Rows are points. Each copy is the shape, with its points in the same order, stretched, turned, moved and blurred by noise. Say if it was mirrored as well.

Shape, 6 rows:
[[  2 -40  43]
 [-26   1  60]
 [ 36 -51 -42]
 [-49   7  -9]
 [ 19  52 -30]
 [ -8  -3   0]]
Copy 1 (6 x 3):
[[-29   2  50]
 [-14 -49  39]
 [-30  66  -6]
 [-38 -39 -28]
 [ 35  -8 -46]
 [-15  -8  -5]]
Copy 1 is: mirrored
Copy 2, 6 rows:
[[ 15  -2 -73]
 [-16  43 -59]
 [ 33 -79  -2]
 [-55   5  -6]
 [ 19  11  57]
 [ -6  -9  -6]]
Copy 2 is: mirrored

Shape, 10 rows:
[[ 37  27  63 -31]
 [-25 -25 -21  -3]
 [-24 -12 -69 -26]
 [ 19  36  47  61]
 [-58   8 -22 -12]
 [ -5  11  36  28]
 [ -5 -17 -37 -48]
 [  5  10  22  28]
 [ -5  18 -72 -26]
 [ 13  -3  31  25]]
Copy 1, 10 rows:
[[ 53  16  42  31]
 [-31 -17 -21  -7]
 [-48  13 -73 -15]
 [ 29   8  73 -52]
 [-71  24 -11   1]
 [  2   5  54 -18]
 [-14   0 -68  20]
 [  4   3  39 -22]
 [-20  36 -69 -26]
 [ 18 -15  39 -19]]
Copy 1 is: mirrored
Copy 2 (10 x 4):
[[ 35  -1 -14 -91]
 [-43  -8  39  -4]
 [-41  18  84   9]
 [ 14   7 -72 -13]
 [-68  26  32 -15]
 [-13  -8 -34 -25]
 [-18   4  80 -28]
 [ -5  -3 -26 -13]
 [-16  41  76   2]
 [  1 -18 -27 -22]]
Copy 2 is: mirrored
Copy 3 (10 x 4):
[[-11  49  50 -10]
 [-31 -30 -26 -25]
 [-29 -17 -63 -59]
 [-22  31   4  63]
 [-77 -11 -32 -29]
 [-34   6   8  28]
 [-16  -8 -27 -67]
 [-22   9  -4  26]
 [-24  16 -69 -54]
 [ -9   3   7  22]]
Copy 3 is: only turned
